Each row of a before or after table is a point. One or more steps were done to the points. Then noise was added and the rows were shuffled. The steps act on columns, c1 being the first. What was done? A step turns or swaps two columns, mirrors them in a line or flattens them onto one, adds a multiple of one to another, or multiplies or shifts one. Angles are multiples of 10 degrees, from the lower column toward the higher: turns from -170 to 170, lines from 10 to 170 but not 90. Use the fewest steps. Two steps may share a column if one is a turn and the other turns, adds or multiplies; they go together, in the order done. Otherwise the lowest column goes first.

Before, 8 rows:
[[ 36 -27]
 [ -8  62]
 [ 58 -25]
 [  9 -14]
 [ 47 -17]
 [  5  57]
 [  8  68]
 [-39  56]]
After (8 x 2):
[[-39  60]
 [-33  46]
 [ 47  16]
 [ 45   3]
 [-46  44]
 [ 16  -3]
 [-67  17]
 [ 60  19]]
Steps: turn c1 and c2 by 40 degrees

Before (13 x 4):
[[ 77  -8 -16  -5]
 [  2 -24  11 -61]
 [ 35 -50 -14  21]
 [ 35 -14  -5 -55]
 [ -9 -56  56 -64]
 [ 39  -6  -9  22]
 [-30  17  31  31]
 [ -3  32  38  62]
 [  2  -6  42 -56]
 [ -4  58   4  53]
 [-40  -2   3  26]
 [-12  13  42 -54]
 [ 34 -59  -5 -36]]
After, 13 rows:
[[ 17  42  -9 -76]
 [-35  -7  58  77]
 [ 33  12 -20 -81]
 [-46  -1  -8   1]
 [ 54  -6 -12 -48]
 [ 14 -16 -45  62]
 [ 33  -8   0  60]
 [-40  40  38  77]
 [ 18  41  18 -83]
 [-37  33  21  19]
 [ 50 -11 -58 -27]
 [ 58 -18  -6  56]
 [ 22  55 -52 -87]]
Steps: turn c1 and c4 by 30 degrees; multiply c4 by 1.6; swap c2 and c3

Before:
[[ -9  23 -25  14 -17   8]
 [-12  -9  -4  21 -11  -5]
 [ 11  -5   6 -11   0  -8]
 [  2 -15  -4   5   1   9]
 [ 19  -8  16   2 -12  -6]
 [  7 -18  18  -7 -21 -31]
 [-13  10  12  13 -13  35]
 [  8  -8  21  -6  13 -17]
 [  5 -14  23  14 -17  17]
 [ 16   3 -10 -39 -18 -10]
 [ 18   1  14  10  11  -3]
 [ 33  -6  14 -21  24   2]]
After, 12 rows:
[[-16  -7  42  96   2  30]
 [ 27 -20  49 -34  17  15]
 [ -2  -8  45 -30   8  19]
 [  5  -5  38  22  11  13]
 [ 12 -12  51  41  -5  15]
 [ -5  25   5 -65   2  -9]
 [  6 -11  25 -66  -7  -8]
 [-19 -13  54 -65   0  -2]
 [ -8 -15  29  -7  -4   0]
 [  5   2  21  35  41  19]
 [ -2   2  43   6 -13  18]
 [-29   9  41 -56  -2 -24]]
Steps: turn c1 and c6 by 110 degrees; shift c3 by 30; turn c4 and c5 by -130 degrees; multiply c4 by 3

Before:
[[-14   3  23   8 -19 -31 -33  -1  12]
 [  4 -38  22 -57  15 -21 -12   7  -5]
 [ -3 -53  -4  47  -6 -26 -52 -62  28]
 [-25  16  23 -19  45 -72  91 -13  25]
 [ 10  19  21 -30 -27 -10  -2   6 -42]
 [ 26  66  22 -11  49  -4 -22  16  30]
 [-13   6   2   9   0  23 -20 -31 -26]
 [ 62  22 -58  55   7 -24 -33 -25 -11]
 [ 31  42 -21 -60  36 -37 -18  -2 -36]
 [-34 -29 -30  36  36 -68 -38 -25 -10]
 [  6  -7   1  28  39 -42 -31  36  -9]
 [ -7  15 -30 -29 -19   7  11  20   7]]
After:
[[ 22 -42  22 -21  26 -26 -12 -21  69]
 [  9 -55 -22 -14 -30 -12 -58 -28  27]
 [ 13  28  23 -11 -30 -45 -58   0   3]
 [-21   0  23  93   5 -95 -20  16  50]
 [-44  21 -32 -39 -37 -37  34  21  23]
 [-11 -30 -59 -34  -1  31  54 -74   5]
 [-77  57  -2 -54  -1 -14  48 -22  -2]
 [ 49   3   4 -33 -28 -43  27  15  28]
 [-40 -18  -2 -16 -16  19   8   2 -10]
 [-10   3  23 -37  15 -56  10  14 -10]
 [ 11 -38  20  -3 -11 -30 -27 -10 -39]
 [ 19 -10 -30  11  21  37 -31  12 -11]]
Steps: multiply c8 by 1.3; turn c1 and c8 by -70 degrees; turn c2 and c9 by -150 degrees; turn c5 and c9 by 120 degrees; add -1 times c3 to c6; swap c4 and c7

Before:
[[-14  39 -77  47  55  15 -70  42  89 -31  61]
 [ 11  -2 -12 -17  28   3 -54  41  13 -54  16]
 [-18 -51  28 -10   0  -8  43  49  73 -43 -33]
 [  8 -36   4  19  35 -35  -6 -23 -11   8  31]
 [ 42  -2 -28  12  67 -21 -48 -21  95 -40  60]
 [ 32  59 -25  52  46   8 -24  46  22 -67  22]
 [ 57  30 -13   9  27  -3 -50 -36 -13  39  -7]
 [ 38  -3 -38 -31  -2 -65   4 -57  -5  16  20]
 [  0 -87  23  23 -50 -49   1  25  89 -59  -3]
 [ 12  -3  43 -23 -17 -60  -6 -33  28  20  40]
 [ 36  -9  -5 -12 -13   9   0 -61   0   7  47]
 [-56 -47  44   8 -21 -24  13   5  55 -86 -54]]
After, 12 rows:
[[-35   1 -34  19   9   3  30  24 -12  36 -10]
 [-24 -43 -27  15  -8 -53  20  37  -1 -22  46]
 [ -2  57 -50   8 -16 -33  31 -48 -57 -70   9]
 [-33  38 -73 -76 -16 -33  75  20 -58  -4  11]
 [ 20  24 -68 -57 -65   7  90 -43 -86 -44  30]
 [ -1  53 -29 -21  -7 -11  41 -42   9  -8  39]
 [-46  74  52 -66  14  16  -4 -24 -64  76   0]
 [-74 -14  -4 -11 -38 -13  15  57  30   6 -13]
 [ -1  92  27 -44  41  62 -52  -5 -33  32  16]
 [ -2  52   4 -66  30  19 -49 -48 -28  43 -23]
 [ -4  -4  13  -5  -8 -37  42  62  11  11 -22]
 [-61 -20  22 -37  38   9  38  34   6   6 -14]]
Steps: turn c1 and c6 by -110 degrees; mirror c2 and c10 in the line at 130 degrees; turn c3 and c5 by 80 degrees; mirror c4 and c9 in the line at 150 degrees; turn c7 and c11 by -120 degrees; multiply c8 by -1

Before (11 x 14):
[[ 55  38 -30 -21  31  44  -7  35  13  13 -19  18  -9 -16]
 [ 82  -1 -18  41  33  48 -43 -32  22  -5 -24 -14 -29  32]
 [  9 -49 -46 -13 -53  17  31 -15  31 -28 -95  -8 -14 -54]
 [ 60  83  -2  13 -18  22  38  24   5 -18  21  47  13  42]
 [ 20  55 -25  -2 -37  35  18  -7  16  30  27 -18   4  51]
 [ 15 -36 -81  18  29   4   4  32 -21 -38  55 -27  16  -4]
 [ 10  42   4  19 -11 -14 -33  15  13  69 -24  43  -1   9]
 [ 46 -31 -12   1  28  15   6 -10  -4  23 -27   9  22 -10]
 [ 21  53 -16 -11  20 -30 -54  16 -34   0 -50  17  32 -26]
 [ 14 -31  93  15  -4  45  -9  22   1  31  32  13 -50  -3]
 [ 14   8  48  -9  -3 -15  -9  77   7  73 -43  17  22  23]]
After:
[[-36  26  -3 -82  28  52 -44 -30   2  16  19 -20  16  27]
 [-15  35 -62   5 -10  28  40 -16  23  82  53  42 -34 -54]
 [-19 -30 -11  -7  -4  37  22 -11   3 -38  -2  40  44  52]
 [-21 -53 -25  -7  44 -41 -16  18 -20  30  39 -41  30 -28]
 [-54 -12 -37 -20  -7  47 -13  35  -3   5  24 -36  42 -15]
 [-20 -22  56   0  11  -9  12  78   9 -32  81 -15  -1  23]
 [-38  -4 -16 -30 -13  14 -15 -11  -8   1  37 -24 -37 -13]
 [-38 -54  11 -45 -29  22  52  25  -4  -1 -30 -15  66  45]
 [ -1  59  93 -22   9  43   7  20 -15 -44  -4  -8  -3  -4]
 [  5 -19   9 -21  34 -12  25  14  19 -35  60 -34  39   8]
 [  1   5 -84 -23 -11  -1 -36  30 -24  -8 -67   4 -35  -5]]
Steps: turn c1 and c4 by -140 degrees; turn c2 and c13 by 120 degrees; add 0.3 times c14 to c3; turn c5 and c7 by 110 degrees; turn c7 and c12 by -140 degrees; turn c6 and c9 by -20 degrees; turn c10 and c11 by 140 degrees

Before:
[[ 55  11 -25   3 -50  -9  -4  36  63  -5 -25  61  -3 -11  32 -45 -55  61]
 [ 10 -52  17 -62 -17 -17 -19 -57  37 -38 -23 -31 -16  -6  35   1 -22  13]
 [-15   5 -17  43  33  11 -62 -55  11   1  -8  15 -62  -9  28  31   7  62]
 [ 21 -16   0  32 -18 -27  48  53  45 -28  -8 -58  22  42  64 -24  59 -29]
 [-25   2  46  30 -15 -72  -9  13 -27 -33 -20  38   8 -25  27 -24 -22 -18]
 [ 45  16  39 -69 -28   8 -36   0  -4   5   4  35  56  15 -22  46  42  44]
 [ 85 -71  16  -3  17  33  16   5  10  54 -42   6 -36  32  53  30 -42  11]
 [ 95  -9  19  -8 -15 -62  54   8 -42 -20  -5 -37  59  67  27  18  15 -15]
 [ -5  37  78 -72 -35  25  23  57 -10   6  58  59 -45  11 -23  24 -24  28]
 [ 70 -11  85  49  -7 -54  47 -27 -15  29   4  12  41 -15 -16 -20  61  27]
 [-23   7   5 -42 -55  11 -17  20 -18  39  27   6  46  43 -37  -4  27  11]
 [  2 -54 -16  39 -12 -57 -16   5 -36  15 -50  -7  31 -24 -19  39 -35  46]
 [-20 -61  24  45  52 -55  41  18   5  32 -24  37 -10  25  -9   7 -28  -3]]
After (13 x 18):
[[-26   1 -47  23   6 -74  -7  20  37 -33 -18 -27 -26 -25 -15 -21 -22 -17]
 [ 44   4 -41 -40  24  12 -36 -38  32   4   1  -6  40   9 -52  41  42  49]
 [  1  60  15  28  14 -52 -18  17  -3  14 -51 -35  28 -22  -3  37 -37  48]
 [-22  50 -13  38 -54 -55  45  26  37  28 -23   3   4  25  34   6 -25  -2]
 [ 72  19 -82  17 -10 -54  43  12  10  29   5 -16  27 -14 -31 -25  64  28]
 [ 83  63 -12  -5 -20  38  10   5   7  49 -38  12 -59  33  36  26 -42   7]
 [ 12  44 -24 -59   9 -15 -26 -51 -36 -36 -25  37 -41  -8  19  -1 -22  14]
 [-14 -22  23   4 -30   9 -67   0  15  -1  -9  12 -48  -6  36  30   5  57]
 [ 52  -6  15  21  56 -10  -6  13  57  -7 -27  66 -31 -13 -11 -44 -52  61]
 [ 23  32  -3  45  17 -27  52  35 -59 -25  -9  43 -48  41 -37 -26  58 -33]
 [ -9 -58 -80 -14  21  23  19 -12  57   6  56 -11   5   9  27  25 -21  24]
 [ 94  29 -24  -6  12 -65  51  -4 -38 -19  -1 -43  -5  64 -56  14  15 -17]
 [-20  -3 -16 -17  53   7 -13 -14   3  36  24 -20  48  46 -30  -4  28  19]]
Steps: turn c13 and c15 by 70 degrees; turn c2 and c15 by -160 degrees; turn c3 and c5 by -170 degrees; flatten c4 and c8 onto the line at 40 degrees; swap c9 and c12
